Every row gives one point. The points of each table are mixes of a few directions, plus a little noise. Count the directions of each table, and those that both share. Where both have some left over, give the other angles between the two spaces (their principal angles), to ten degrees, smallest first.
In the rows, 128 means zero.

First (7 x 2):
[[ 80 109]
 [118 124]
 [101 117]
 [109 121]
 [221 166]
 [128 128]
 [139 132]]
Second (7 x 2):
[[ 90 113]
 [115 122]
 [114 122]
 [223 167]
 [100 117]
 [112 121]
 [143 134]]
Directions: first 1, second 1, shared 1

First, 6 rows:
[[ 63 113 108]
 [132 129 129]
 [192 143 147]
 [ 59 112 107]
 [179 140 144]
 [142 131 132]]
Second:
[[124 151 135]
 [171  86 194]
 [105 142  86]
 [113 134  97]]
Directions: first 1, second 2, shared 0; angles 50

First (5 x 4):
[[171 131 110 141]
 [132 135 122 155]
 [163 159 146 164]
 [ 86 122 124 142]
 [ 87  93 138  37]]
Second (7 x 4):
[[114 133 116 135]
 [203  99 134 112]
 [ 85 104 155  76]
 [107 116  97 122]
 [209 154 131 179]
 [ 81 143 131 130]
 [ 96 148 133 141]]
Directions: first 3, second 3, shared 2; angles 30

First:
[[105 124 127 104  99 111]
 [142 105 165 176 123  46]
 [109 124  89  75 106 157]
 [156 158 148 174 182 174]
 [ 93 133 133  95  94 118]
 [162 125 105 144 163 162]]
Second (6 x 6):
[[151 169  84 145 174 164]
 [106  89 169 112  86  95]
 [107  91 168 112  86  96]
 [126 125 131 127 124 126]
 [160 184  69 151 189 176]
 [118 111 148 120 107 112]]
Directions: first 3, second 1, shared 0; angles 30

First, 8 rows:
[[100 170 142 123 139 140 112 126]
 [145 118  83 160 151  89 165  84]
 [122 140 115 141 144 117 135 108]
 [ 81 196 137 133 159 136 109 108]
 [203  83 139  63  35 141 165 186]
 [143  96 111 145 133 113 139 119]
 [143 111 157  93  87 154 116 173]
 [ 86 111 139 168 176 133  84 121]]
Second (7 x 8):
[[126 170 151 101 174 134 144 138]
 [150 204 130  46 151 179 102 164]
 [ 72  77 118 164 126 103 114 115]
 [ 97  95 185 129 141 141 107 165]
 [171 124 103 163 134 124 131 101]
 [137 126 134 140 117 108 162 116]
 [142  98  75 153  55 107 136  97]]
Directions: first 3, second 5, shared 2; angles 40

First:
[[156 142 119 143 136 157 112 146 155 161 135]
 [ 78 107 149  92 105  81 153 108  76  78 136]
 [ 98  88 105 166 165  80 158  56 129  59   7]
 [127 122 122 138 137 123 132 116 132 119 104]
 [131 127 124 134 133 129 128 125 133 128 119]
 [117 129 140 107 112 122 131 136 109 125 157]
 [138 146 141 106 108 148 115 162 123 158 189]
 [114 124 138 112 117 116 134 128 109 117 142]
 [167 144 111 157 146 165 108 144 170 168 121]
 [139 133 123 137 134 139 122 132 140 139 125]
 [142 144 135 116 116 148 115 156 131 157 172]]
Second:
[[125 111 135  92 129 126 101 116 131 114 103]
 [145  76 167  76 131 146  83 100 147 146 115]
 [144 109 149 130 130 143 125 121 139 157 146]
 [100 192  76 176 125  99 173 159 101  89 128]
 [123 169 104 189 126 121 176 153 115 134 159]
 [125 111 135  92 129 127 101 116 131 115 104]
 [139 107 146 118 129 139 117 119 138 145 133]
 [135 102 147 100 129 136 104 114 138 135 119]
 [146 122 144 157 129 144 145 131 136 166 164]
 [112 188  86 197 125 110 185 161 106 115 152]
 [113 121 121  82 128 115  97 118 124  90  85]]
Directions: first 2, second 2, shared 0; angles 50, 90

First:
[[ 86 115 121 165 118 109  88 125 140 111 111 133]
 [139 108 111  71 100 139 143 138 133  52  91 132]
 [ 81 122 123 169 132 117  79 128 135 168 176 133]
 [136 114 111  66 119 144 131 150 117 119 161 135]
 [106 137 128 183 117 138 136  99 163 119 111 121]
 [116 136 101 129 126 166 176 123 127 165 133 129]
 [196 152 170 112 147 123 154 117 128 124 136 113]
 [162 139 159 128 165  88 117 145  80 165 106 129]]
Second (10 x 12):
[[135 122 134 124 106 129 126 116 158  63 108 123]
 [103 136  99 141 166 130 155 156  56 249 111 144]
 [145 129 153 121 126 124  97 119 155 111 191 120]
 [107 128  99 137 138 133 162 141  88 167  68 138]
 [140 129 145 124 126 125 108 122 146 118 169 122]
 [142 125 145 121 109 127 113 113 166  65 138 120]
 [133 122 130 125 105 131 131 116 156  62  94 124]
 [119 128 115 132 132 130 143 133 113 143 101 132]
 [146 129 153 120 122 124  99 118 159 102 184 120]
 [112 133 110 136 151 129 146 145  84 201 116 138]]
Directions: first 5, second 2, shared 2

First:
[[ 94 136 118 116 135 115 140 121 147 150 131 139 119 134]
 [ 85 141 128 126 143 105 121 120 133 153 119 145 123 121]
 [107 152 132 141 128 113 120 122 125 140 145 153 108 125]
 [155 157 138 187 111 137  99 155 138  83 188 149  82 116]
 [137 122 106  87 111 136 182 108 140 155 145 123 126 162]
 [134 133 143 141 129 125 108 127 103 124 120 132 135 115]
 [ 89  81 138 153 183 120  62 173 155  78  44  85 173  74]
 [232  57  79  64  80 203 229 141 184  86 157  54 144 190]
 [118 165 142 144 120 112 118 112 101 152 153 165 105 127]
 [130 133 161 124 139 109 102 102  54 160  79 135 166 112]]
Second:
[[184  73 127 135  71  92 125  72  52 208 157 128 216  53]
 [154 104 127 131 102 112 126 103  94 163 141 128 168  94]
 [109 147 128 126 147 142 129 148 153 100 119 128  98 153]
 [116 139 128 127 140 135 129 140 143 112 122 129 110 143]
 [ 72 181 128 121 184 164 132 183 203  50 100 127  42 203]
 [116 139 128 127 140 135 128 139 145 112 122 128 110 143]
 [122 134 128 127 135 132 129 134 137 119 125 127 119 137]
 [ 90 164 129 123 166 153 131 165 180  75 109 128  69 179]
 [142 113 128 129 113 117 127 113 108 148 137 127 151 108]
 [173  85 127 134  82 100 125  84  67 190 150 128 198  68]]
Directions: first 4, second 1, shared 0; angles 50

First:
[[170 128  75 174 113 103 212 125 112 146 179  92 169 169  79 135  82 133]
 [ 80  87 173 160 143 114 199 208  87 117 183 130  32 118 123 105 125 120]
 [ 77 160 113  82  94 147 124  88 143 117 135 139 132 135 115 102 133 129]
 [ 97 145 127  99 112 142 115 107 138 120 125 138 127 126 127 114 136 127]
 [140 109 163 132 156 129  83 151 129 125  95 139 108 102 162 141 149 125]
 [116 113 149 138 139 124 141 157 116 124 138 130  95 120 133 123 132 125]
 [168 168  74 104 104 137  91  54 160 139  98 119 219 148 116 144 119 136]
 [ 90 124 167 101 136 142  86 139 134 114 106 151  87 101 157 118 157 123]
 [140 141  80 147 103 116 196 110 120 139 172 104 161 164  83 123  93 132]
 [217 144  84 144 133 120  90  83 150 150  88 109 223 144 128 168 115 137]
 [113  90 205 129 173 132  70 188 119 115  90 155  56  79 185 134 169 120]]
Second:
[[145 134  89 106 150  97 188  76 151  90 138 126 185 108  48 107 146  86]
 [191  97 111 192 140 107 170 160 114 149 153  94 147 150 125 150  97 140]
 [ 83 149 165 107 100 167  44 145 116 152  99 150  79 136 197 139 128 158]
 [137 104 124 139 155 102 188 134 130 103 152 121 131 110  86 112 138 102]
 [100 127  76  90  70 169 141  61 203 102 162 102 184 141 127  72 129 152]
 [ 97 134 195 123 167 112  96 180  75 132  95 170  47  99 142 151 149 104]
 [190 121  98 176 117 124 134 135 124 161 137  96 168 163 140 157  91 154]
 [ 83 142 128  84 103 154 104  98 154 112 124 139 126 121 138 101 144 132]
 [145 139 160 137 182  86 130 156  78 131  97 156 100 105  99 163 140  89]
 [110 132 135 126  96 161  84 135 134 147 125 125 113 146 178 129 117 162]]
Directions: first 3, second 4, shared 2; angles 50
